Each wall is flat, endless, passes through zero and stands at right angles to its row. A trip goes straight from one point to another. List the walls that it crosses, first one first.

Walls:
(1): [-1.8  4.3]
(2): [3.9 4.5]
(3): [1.7 6.8]
(4): [-0.6 -3.6]
Trips:
[-1.1  3.7] to [-0.2  4.3] -> none
[-7.2 -5.0] to [-0.2 -3.3] -> none
[2.0 2.8] to [ 2.7 -3.4] -> 1, 4, 3, 2
[-0.1  5.3] to [1.1 3.1] -> none
[3.6 0.4] to [1.6 3.4] -> 1
[-6.4  6.4] to [-5.7 11.0] -> none
[ 5.3 -0.7] to [-2.1 -0.1] -> 4, 3, 2, 1

Walls:
(1): [ 4.7  1.6  5.0  4.4 -3.3 -7.2  5.0  1.8 -3.7  2.7 -1.5]
(2): [-5.5  1.1  0.4 -0.2  4.7 -4.4  0.4  1.2 -1.4 -9.2  3.2]
(3): [ 2.8 -0.2 -3.4 -4.2 -4.9  2.7  0.3 -3.8  2.5 -7.4  5.8]
(4): [-2.9  4.5 -2.7 -2.1 -0.5 -0.7 -0.3  1.2  5.5  0.4 -6.0]
(5): [-2.1 -5.9 -2.2  5.5  5.1 -4.0  2.5  7.5  2.2 -3.1  0.5]
(6): [ 1.0 -0.2  0.5  5.2 -0.5  3.8  6.3  5.7 -0.2  4.3 -4.7]
(7): [-6.4 -8.3 -3.1 -6.0  3.0  1.2  1.5 -0.5 -2.7 -2.9 -3.7]
(8): [-4.3  0.8  3.9 -8.0  0.2 -0.2 -5.6  3.3  4.6  1.9 -1.4]
Trips:
[-8.8  6.2 -1.3 -5.3  1.3  1.0  4.5 -2.2 -4.2  3.2  1.4] to [-4.3 -1.4 -2.5  6.3  7.1 -5.6 -5.5  2.2  1.1 -1.4  2.7] -> 5, 4, 8
[ 5.2  1.6  7.5  2.1 -0.5 -5.5 -4.5  1.6 -0.3  1.2 -4.1] to [ 4.7  4.7 -4.0  3.4  3.3  1.0  6.5 -1.6 -1.7 -0.3 -0.1] -> 8, 5, 3
[-6.4 -6.4 -4.9  0.1 -0.7 -5.7  3.9  3.0 -0.9 -4.5  5.5] to [-1.7 -3.7 -5.6 -5.7  4.2  0.5 -5.3 -1.0 -6.9  2.9  3.4] -> 8, 5
[ 2.9 -4.4 -3.9  1.9 -7.4 -0.4 -7.0 -7.7 -0.2  1.6  6.0] to [ 5.5 -3.1  3.3  0.9 -4.1  4.9 -0.9  1.9  0.3  0.5  1.3] -> 1, 6
[ 3.3 -5.8 -7.6  0.6 -3.4  1.6  5.9 -0.6 -4.1  0.8  2.8] to [-1.5 -4.7  6.0 -2.0  5.1  6.1  0.3 -7.3  1.8 -5.5 -1.7] -> 1, 6, 5, 2, 8
[ 4.9  0.2  7.6  4.4  1.8  0.1  1.6 -4.2 -2.5 -2.6  6.6] to [ 1.3 -0.2 -0.9  8.4  4.3  8.2 -0.3 -0.2 -0.1  3.5  6.7] -> 6, 5, 2, 1, 3
[ 1.0  1.1  1.3  5.2 -0.3  2.4 -2.7  0.1 -6.9  5.8  1.9] to [ 0.3  1.6  8.2 -0.8  7.5 -2.6  7.9  0.9 -3.9  0.6 -5.1] -> 5, 2, 7

Walls:
(1): [ -1.7   0.6  -1.9   4.5   4.7 -10.4  -1.8  -0.7  -1.2   0.2  -4.4   8.5
  -1.8   1.7   6.1  -3.4   4.8  -1.5   5.1  -1.3  -2.1  -1.4   1.1  -2.0
  -1.1   5.1  -3.4  -2.9  -2.0  -2.6   1.3  -2.8]
(2): [ 2.0  8.2  0.3 -8.0  3.7 -4.3 -1.8 -2.7 -2.8 -8.6 -2.2  1.3 -2.0  6.3
  1.9 -1.6  1.8 -3.3 -1.7 -6.1 -8.2 -0.8  5.5  2.0 -1.6 -3.2  2.2  4.1
  8.5 -2.7  8.5 -2.7]
(3): [-0.3 -4.7 -4.8  2.6  1.9  3.6 -1.9  8.5  3.9 -3.0 -4.6 -4.1  4.1  0.9
 -2.5  8.8  2.1  0.9 -5.2  1.6 -3.0 -3.4  4.0 -0.6  1.0  1.9  5.1 -4.0
 -6.6 -4.1  4.0  2.1]
(4): [ -5.4   6.9  -0.9   0.6  -2.2  -1.2   2.0   2.1   8.1  -2.8  -2.2  -5.4
  -5.3  -3.0   3.6   3.7  -2.1   7.0  -1.6  -6.1  -0.5 -11.3  -1.3  -2.3
   0.0   2.3  -0.7   3.9   3.8  -1.2   4.6  -6.3]
(5): [-0.9  8.1  0.3  2.9 -0.5  0.3 -5.0  0.4  5.5 -4.0  2.2 -1.7  5.5 -1.0
 -2.9 -1.9  4.5 -3.3  3.0 -3.4 -2.1 -0.7 -1.5 -3.7 -0.1  4.6 -1.1 -0.8
  3.5  2.5  0.4  1.4]
Trips:
[-3.6  5.2 -4.3 -5.8  1.0 -3.1 -5.1 -3.5 -7.2  1.4 -3.6  7.2 -3.5  2.8
  0.3 -4.9  3.5 -4.3  0.2 -3.0 -0.1  4.9  1.1 -3.3 -0.6 -8.2 -1.7 -4.8
  0.4  2.3 -7.2 -5.2] to [ 1.0 -1.5  6.4 -0.8  1.7  5.0  1.4 -0.7 -0.3 -4.3 -0.7 -3.1 -1.0  0.7
 -3.4 -0.4 -0.5 -7.7 -3.2 -4.8  3.6  4.9 -1.5 -3.1  6.5 -6.7  5.5  2.5
  2.0  1.0 -2.0  3.5] -> 1, 5
[ 6.5 -5.3 -3.6  4.0  0.4 -1.7 -4.2  2.3  3.6 -3.5  1.8  4.2  5.4  1.0
 -0.2 -1.0 -3.2  4.5  1.0 -0.3  0.9 -0.8  3.6  2.9 -6.1 10.1 -8.3 -5.4
 -2.1 -3.2 -5.4 -3.8] to [  6.9   4.4   3.2   3.4  -0.4   1.5 -10.4   2.5  -1.1   3.5   0.8   0.0
  -8.2 -11.1   2.9   5.2   0.5   0.5   5.7  -7.2  -1.2   1.0  -0.5  -6.2
  -2.0   3.2   4.5  -5.7   1.6   5.2  -4.3  -3.8] -> 4, 3
[ 1.2  7.3  1.5 -3.2  4.8 -5.2 -2.0 -6.9  1.1  3.0  0.4 -6.2  1.6  6.0
 -2.6  2.0 -3.4 -2.2  2.0  2.2 -3.7  4.4  3.3 -6.4 -1.5 -1.5 -2.0 -4.7
 -0.7  1.5  5.8  0.4] to [-0.3  1.2 -3.5 -3.7  4.3 -0.4 -8.6 -2.7 -4.0  4.0  9.0 -5.4  3.1 -3.3
  3.8 -7.0  1.5  4.4  4.8 -4.5  0.0  6.2  2.0  1.6  5.9  2.4 -1.8 -5.6
  5.9 -1.5 -0.7  1.2] -> none
[ 1.4 -0.7 -2.7 -2.4  1.8 -9.2 -8.2  3.9  2.7  2.9  2.5 -3.6  0.1 -1.1
  8.9  1.7 -5.6 -3.4  3.6  4.5  3.0  4.1 -1.3 -8.2 -8.0 -2.4 -2.9 -0.3
  0.4  4.3  8.3 -3.3] to [ 0.6 -2.0 -2.4  5.2 -4.3 -8.2 -0.8  4.2  4.3  8.9  4.2  4.1 -1.3  4.5
 -4.0 -2.9  4.4 -4.4  3.5 -6.4 -0.8 -0.7 -4.3 -6.6  1.4  1.5 -3.1 -0.4
  5.3 -8.3 -5.8  5.1] -> 2, 4
[-1.6  3.0 -4.8  0.0  1.1 -0.4 -4.3 -1.2  1.4 -2.8  4.9  3.6 -1.3  1.5
  2.7  2.2 -4.7 -6.7 -8.3 -0.2 -1.2 -2.4  0.3  0.3  6.4 -2.3  2.6  6.2
  3.4  1.9  1.2  4.9] to [ -2.2  -0.2  -0.6  -2.0  -1.1   7.8  -0.2  -3.9  -1.4   4.7   1.5   1.1
  -4.0   0.7 -11.3   2.5  -1.1  -1.2  -2.4   0.7   6.3  -8.8   5.2  -3.8
   5.2   2.2  -2.5   2.0  -2.6   3.0  -0.6 -11.5] -> 5, 2
[-6.3  1.1 -1.3  3.7  2.9 -2.9 -2.1  3.7 -1.7 -6.2  4.5  3.4  0.4  1.3
 -4.7  1.8 -0.1 -9.0  3.4 -1.8  3.5  0.4 -3.1 -1.4  4.1 -5.8  7.2 -2.0
  3.2  2.1  0.5 -2.3] to [-1.3  4.6 -5.2  5.9 -3.5  2.4  2.5 -8.7  1.1 -2.6 -2.5  3.9 -0.1  3.2
 -5.2 -2.1  2.3 -3.4 -4.6  1.9  3.1 -4.2 -0.7 -5.3  1.2  0.4  1.8  3.0
 -5.1  4.9 -0.8 -1.1] -> 3, 2, 4

Walls:
(1): [ 5.9 -5.2 -2.5  3.3 -3.7 -1.0  4.7  2.1 -6.3  1.5  5.0  0.0  1.0  0.3
 -2.3  1.7  0.4 -0.3 -0.6 -3.6  4.8  0.8  2.2  4.6 -5.0 -0.7  0.4 -0.8
 -2.5  2.7  1.2 -1.6 -0.3  2.2 -1.3 -4.6 -0.6  4.5 -3.6 -2.5 -3.9  3.6
 11.1 -0.5  5.1  0.3  5.7 -9.6]
(2): [  4.2  -4.3   2.6   4.4   4.4  -0.6   1.1   0.0  -5.1   4.2   0.2   1.8
  -0.6  -5.6  -3.1  -2.9   4.8  -6.5  -3.4  -8.2   0.4  -1.7  -1.4   4.2
  -3.7  -4.9   3.4  -2.5  -7.2   6.0   9.4  -1.4 -10.5  -1.9  -5.2  -2.0
  -7.2   0.0   2.8  -0.8  -0.4   0.4  -1.5   1.1   0.9  -2.5  -1.8  -1.0]
(3): [ 4.4 -2.6  1.3  1.5  5.5 13.1  4.5 -5.3  3.4  2.5  2.0  9.5  3.0  4.6
 -0.6 -4.2 -0.8  5.1  6.3  1.9 -0.6  1.7  1.9  7.2  1.2 -5.0 -4.7 -4.3
  0.2 -5.0  8.1 -8.8 -0.1  2.8  0.4 -4.7  6.0  2.2  8.6  4.1  0.9 -5.2
 -6.9  5.1  4.3 -1.1 -6.1  6.2]
(4): [  2.3   5.1  -3.4   3.2  -4.7  -2.1   0.6  -3.7  -6.0   1.2   3.5  -4.2
  -1.3  -0.1   3.4  -6.8   1.6  -5.8  -0.4  -1.7  -2.5   3.6  -5.8  -4.0
  -4.9   4.4   2.1  -1.7   1.6  -2.3   0.5  -9.2  -1.6   3.7   2.7  -7.6
 -10.1  -4.1  -5.1   7.8   4.6  -4.5   1.7   7.1  -2.0   0.9   3.9  -3.8]
(5): [ 0.6  7.5  1.0  1.6  1.0 -7.8 -4.0  4.7 -2.8 -1.4  2.3 -1.4  2.0  0.6
  1.4  4.2  2.3  2.6 -0.4 -1.1  3.7  2.7  0.3 -3.3  6.2  6.6  1.4  2.7
 -2.2 12.3 -6.5 -2.7  4.4  3.8 -2.3  1.1  3.0  6.8  0.1 -4.0  1.4 -1.4
  5.6 -0.5  1.2  4.6  5.9  1.2]
(6): [ 1.9 -0.2 -8.1 -5.9 -3.5 -5.2 -6.6 -0.9  1.5 -8.3  4.4  3.3  0.9  2.4
 -0.4 -0.3  1.1  1.3 -5.5  0.8 -0.8 -1.1 -3.9  0.2 -7.4 -5.2 -2.1 -0.2
  1.2  1.3  2.3 -7.8  5.9 -2.1  2.9 -9.6 -3.1 -4.4 -0.3 -4.5 -5.5  6.9
 -5.0 -2.4  6.9 -6.2  7.5 -6.4]
(7): [-1.0 -3.7  1.3  6.2 -5.1  2.7 -2.6 -1.9 -1.0  5.8  0.4  1.7  0.0 -1.4
 -1.3 -2.9 -2.5 -7.2 -1.8  3.1  0.9  0.1 -1.3  1.9  7.5 -2.4  1.0 -3.5
  3.9  1.8 -3.8  4.3 -1.9 -7.0 -0.3 -6.1  3.1  0.9  6.8  4.9 -5.0 -3.8
 -2.7  0.0 -0.4 -5.1 -1.7  0.9]
(8): [  5.9   1.0  -8.2  -3.9  -2.8  -7.5  -5.6  -4.6  -3.6   3.9   4.1   1.4
   0.4  -0.5   1.0  -4.2  -2.2   2.8  -1.2  -2.9   1.6 -10.7  -1.5   4.8
  -6.1  -2.7  -5.3   0.7   0.5   8.8  -5.3  -5.5   5.9   0.0  -0.1   4.5
   0.6   0.7   1.5   0.5  -2.0  -5.2   2.4  -3.7   2.9   3.4   2.6   2.3]
(9): [ 2.3 -1.2  0.4  4.8 -5.9 -3.1  4.8  1.0 -2.3 -1.7 -1.9  4.8  3.8  0.0
  6.5 -1.1 -4.4 -4.9 -8.7 -5.0 -4.8 -1.4 -0.7 -6.1  2.0 -3.8 -4.7 -1.0
 -3.3 -7.1 -1.4  7.2 -1.0  5.5  2.2  0.3 -4.5  2.7  6.7 -1.8 -3.8  2.5
  5.6  1.6 -6.9 -2.3  0.8  1.6]
Trips:
[ 0.2  0.7  1.0  2.3 -2.8  5.8  1.6 -2.0 -1.2 -4.7 -2.0  9.6 -2.5 -2.1
 -0.4 -3.1  0.2 -2.8 -8.4 -5.5  0.4  2.3  4.4 -3.1  3.1 -2.4  6.4 -3.1
  3.9 -1.9 -0.2 -3.6 -7.7 -3.5 -5.0 -5.7  1.9 -6.8  4.0  3.4 -0.2  0.9
 -1.8 -1.9 -1.6 -4.3  0.7 -2.2] to [ 3.5 -0.4  2.2 -3.1 -7.1 -1.8 -6.7 -0.7  4.0  2.0  5.0  1.8 -2.1  3.4
  5.1  1.2  4.7  4.3 -0.8 -2.7 -0.1 -1.1  5.2  5.0  4.3 -3.3  6.5 -9.7
 -4.0  4.0  6.2 -1.0  4.2 -0.9 -6.5 -5.3  5.2 -1.1 -4.8 -1.3  3.2  0.2
  3.8  1.5  3.1  2.5  6.0  4.3] -> 1, 9, 5, 8, 4, 7
[ -5.3  -3.9   1.2  -4.3   5.1  -2.7  -1.1  -0.8   2.8  -8.1  -4.5  -0.9
  -0.5   3.7   8.9  -4.0   5.2  -3.5  -2.9  -4.8  -2.0   0.6   7.4  -4.3
  -0.6  -2.7  -1.9  -3.6  -1.1   3.8  -1.1   8.4  -1.3  -5.1   1.8   6.3
  -1.6  -2.2   2.9  -0.6   5.0 -11.4   3.8  -5.3  -1.5   1.5   4.4   3.0] to [ 4.3 -4.5  4.3  4.8 -1.0  2.5 -3.3  2.6 -4.3 -2.0  4.1  5.9  1.1  0.7
  4.1  3.1  1.7  2.5  5.1  2.5 -3.1 -3.6 -3.0  0.7 -6.0 -6.0 -2.2  5.8
  5.0 -5.3  3.6  6.6  5.4  2.2 -3.2  2.7  3.1 -3.4  1.0 -5.2  1.0  5.6
  3.9  0.0  1.1  2.9 -1.3 12.1] -> 5, 3
[-7.1 -0.6  0.9 -4.1 -1.5 -0.9 -1.0 -1.2 -6.0 -3.6  5.4 -0.7 -0.9 -1.2
  4.8 -2.2  8.5 -0.7 -2.8 -4.7 -0.2  4.2  5.1 -2.1  2.8  2.5  0.1  1.9
  1.6 -0.5  4.5  1.3 -7.2 -3.3  5.2 -3.3  1.7 -0.3  0.8  4.5 -2.9 -6.5
 -4.2  1.6 -6.8  5.1  0.2  0.8] to [  4.3  -1.6   1.0  -2.1  -0.5  -4.8   7.8  -2.2   2.9  -0.7   0.4  -3.3
   5.4  -4.2  -2.7  -5.9  -2.6   5.0  -6.6  -0.7 -12.2  -1.6  -2.3  -4.6
   7.5  -9.3  -3.1   2.4  -3.9  -1.7  -3.6   0.1  -0.5  -2.0   4.4   2.5
  -3.7  -0.2  -6.6  -0.8  -0.7  -0.6   2.8   2.4   2.8  -2.7   2.5   3.1] -> 7, 6, 8, 2
[ -1.4   0.8   1.2  -0.6  -7.8   2.5  -9.1  -3.8   6.2   6.6  -2.2  -3.4
  -3.7   4.8  -1.3   0.4  10.2   3.1  -3.9   3.8   0.1   1.0  -3.9   0.9
  -3.3  -3.5   1.8   4.0  -3.5   8.2  -2.7 -13.2   4.2   7.7   7.2   1.0
  -0.8  -6.4  -4.8   1.2  -3.6  -2.6   0.5  -1.5  -1.0   0.3  -0.3   1.9] to [  3.3 -11.0   4.0  -0.7  -5.7 -11.6  -2.3  -4.9  -4.6   8.1  -0.6  -4.8
   2.1   1.6  -5.5   0.6   2.0  -1.0  -1.8  -5.6  -4.1  -0.4  -3.3  -1.7
  -3.4  -0.8  -2.0   0.8   1.3  -1.1   3.3  -6.2   5.8   5.1   2.6  -1.6
   3.0   2.5  -0.9   3.6   1.1  -4.9   0.4   2.3   1.5  -6.1   5.1   0.0] -> 1, 2, 7, 9
[-1.7  2.6 -2.3  2.1 -2.0 -0.6  2.2 -1.3 -0.2  2.3  0.3 -7.7  3.1 -0.1
  5.0  1.6  3.4 -9.5  3.3  0.6  3.2  3.4  1.6  3.3 -2.0 -1.9  1.2  3.3
 -1.4  1.6 -1.8  5.1  3.4 -3.1 -4.7  1.9 -4.0 -1.9  5.2  1.1 -1.7 -2.7
  3.6 -2.4 -0.4  5.1 -1.1 -2.9] to [-0.8  0.9  3.4  4.6 -0.3  6.0  2.3 -1.9 -2.0 -4.3  7.3  2.3  0.9  2.0
  2.5  3.3 -0.4  2.2  6.5 -0.5 -0.5  2.7 -1.8 -4.7 -9.3 -1.7  6.6 -2.4
 -1.1  5.9  0.4 -4.7 -1.1  2.1 -3.0 -1.0  3.0  6.3  1.3  1.1  0.7  4.3
  5.8 -1.2  6.3  1.8 -4.3 -0.6] -> 9, 7, 8, 3, 6
[-6.9 -9.8 -3.9 -2.7  6.4 -5.7  3.0 -6.0 -3.4  3.5 -2.0  2.5  1.4 -1.4
 -2.2 -2.2  1.5 -0.6  9.8  2.5  0.0  5.0  0.7 10.9  4.5  6.9 -1.7 -0.7
  2.6  1.3 -1.0 -3.0  0.3 -0.7  8.1  1.5 -4.8 -2.2  0.9 -1.5 -1.8  0.7
  4.4 -1.9 -5.2  0.1  3.0  0.0] to [ 5.4  3.7  2.5  3.1 -2.0  1.2 -5.8 -3.2  0.0 -2.7 -1.6  0.2 -5.3  1.4
  7.6  3.8  0.7 -0.5 -7.3  0.8  0.7  1.5  6.7  5.1  4.2 -2.8  3.0 -2.7
 -5.4  0.4  2.0  6.6 -1.0 -2.9 -6.0  1.3  0.9 -2.5 -0.7 -1.6 -0.1 -1.1
 -0.1 -4.3  4.6 -2.8  8.7  1.1] -> 4, 2, 3, 5, 6, 9, 8
[ -3.3  -5.8   4.3  -4.4   0.6   0.6  -1.3  -0.5   2.0   3.2   1.6  -5.3
  -0.3   6.0   1.6  -8.6   8.1  -4.0   7.1   3.4   0.2   6.0  -0.6   2.4
   0.8  -2.5   0.7  -4.2  11.8  -1.0   3.2   0.7   0.2  -3.6  -7.1  -6.4
  -5.1   2.8  -6.8   5.5  -4.2   2.8   2.0   1.4  -1.4   5.8  -8.0 -12.0] to [ 3.0  0.7  3.4  4.0 -8.8 -2.7 -2.8 -4.7  5.2  4.3  1.4 -3.3 -2.0  2.8
 -1.8 10.1  2.8 -3.0  6.5  8.0  3.1 -5.1  1.2 -0.4 -4.2 -3.9 -0.9 -8.4
  1.4 -0.9 -4.7 -4.8  4.9 -3.4  2.5 -4.1 -7.6 -8.6 -3.3 -5.4 -1.3 -2.4
 -4.8  5.5  3.4 -4.9  3.9 -0.1] -> 6, 2, 3, 8
